Each row is a point. The ring and each string are closed loops that go straight from each point to the next, and from the last back to the first. Before rounding, they use only three directions, however many columns there are. How many times does the string pass through the ring? Passing back the other way cancels.

Ring (9 x 3):
[[ 0.21  0.35 -0.23]
 [-0.01  0.46 -0.07]
 [-0.17  0.44  0.01]
 [-0.36  0.27  0.07]
 [-0.37  0.10  0.04]
 [-0.23 -0.09 -0.06]
 [ 0.04 -0.13 -0.21]
 [ 0.21 -0.02 -0.30]
 [ 0.28  0.12 -0.31]]
String, 15 rows:
[[-0.14  0.37  0.17]
 [-0.09  0.24  0.01]
 [-0.20  0.35 -0.22]
 [-0.26  0.56 -0.14]
 [-0.18  0.68  0.00]
 [ 0.03  0.41  0.20]
 [ 0.04  0.28  0.10]
 [-0.01  0.31 -0.14]
 [-0.01  0.43 -0.26]
 [ 0.06  0.58 -0.21]
 [ 0.06  0.57 -0.06]
 [-0.06  0.58 -0.18]
 [-0.14  0.50 -0.21]
 [-0.22  0.61 -0.04]
 [-0.18  0.51  0.24]]
Times through: 2

Ring:
[[ 0.51 -0.05 -0.04 -0.24 -0.07 -0.42 -0.25 -0.24]
 [ 0.41  0.14 -0.13 -0.26 -0.18 -0.48 -0.27 -0.21]
 [ 0.12  0.27 -0.16 -0.21 -0.36 -0.54 -0.16 -0.16]
 [-0.14  0.23 -0.12 -0.13 -0.46 -0.54  0.00 -0.13]
 [-0.36  0.06 -0.06 -0.03 -0.50 -0.50  0.17 -0.10]
 [-0.46 -0.26  0.00  0.07 -0.43 -0.38  0.31 -0.09]
 [-0.35 -0.48  0.05  0.09 -0.30 -0.30  0.31 -0.11]
 [-0.07 -0.59  0.11  0.04 -0.14 -0.25  0.21 -0.18]
 [ 0.26 -0.50  0.14 -0.06 -0.02 -0.28  0.02 -0.24]
 [ 0.46 -0.30  0.08 -0.16 -0.01 -0.34 -0.15 -0.26]]
String (22 x 8):
[[ 0.42 -0.37  0.58 -0.09  0.00 -0.40 -0.01 -0.40]
 [ 0.22 -0.26  0.26 -0.09 -0.13 -0.40  0.01 -0.28]
 [ 0.12 -0.25  0.03 -0.08 -0.18 -0.37  0.01 -0.19]
 [ 0.16 -0.43 -0.24 -0.08 -0.09 -0.24 -0.02 -0.11]
 [ 0.28 -0.63 -0.02 -0.05  0.04 -0.19  0.01 -0.19]
 [ 0.27 -0.68  0.27 -0.02  0.05 -0.23  0.09 -0.27]
 [ 0.18 -0.61  0.48  0.01 -0.02 -0.30  0.16 -0.32]
 [ 0.07 -0.81  0.03  0.04  0.01 -0.14  0.18 -0.16]
 [-0.02 -0.67 -0.15  0.02 -0.08 -0.17  0.15 -0.10]
 [-0.03 -0.47 -0.14 -0.02 -0.16 -0.25  0.11 -0.11]
 [-0.03 -0.36  0.15 -0.01 -0.20 -0.35  0.14 -0.20]
 [-0.09 -0.48  0.49  0.06 -0.18 -0.36  0.27 -0.29]
 [-0.15 -0.68  0.46  0.11 -0.14 -0.28  0.34 -0.26]
 [-0.17 -0.91  0.08  0.13 -0.06 -0.12  0.33 -0.14]
 [-0.06 -0.62 -0.15  0.02 -0.12 -0.19  0.16 -0.10]
 [ 0.00 -0.45 -0.25 -0.03 -0.15 -0.24  0.07 -0.08]
 [ 0.05 -0.32  0.20 -0.04 -0.18 -0.37  0.10 -0.23]
 [ 0.11 -0.35  0.38 -0.03 -0.14 -0.39  0.11 -0.29]
 [ 0.10 -0.32  0.04 -0.06 -0.16 -0.34  0.04 -0.19]
 [ 0.16 -0.51 -0.30 -0.07 -0.06 -0.20 -0.01 -0.09]
 [ 0.39 -0.69 -0.05 -0.08  0.11 -0.16 -0.04 -0.20]
 [ 0.45 -0.57  0.21 -0.09  0.09 -0.25 -0.04 -0.29]]
Times through: 0
String (6 x 8):
[[-0.39  0.18  0.31 -0.01 -0.56 -0.61  0.22 -0.21]
 [-0.07 -0.04 -0.08 -0.09 -0.33 -0.44  0.04 -0.14]
 [-0.14 -0.06 -0.40 -0.09 -0.36 -0.38  0.01 -0.03]
 [-0.16 -0.17 -0.36 -0.06 -0.33 -0.34  0.06 -0.03]
 [-0.68 -0.18 -0.21  0.10 -0.55 -0.39  0.36  0.01]
 [-0.73 -0.03  0.24  0.12 -0.63 -0.53  0.44 -0.13]]
Times through: 1
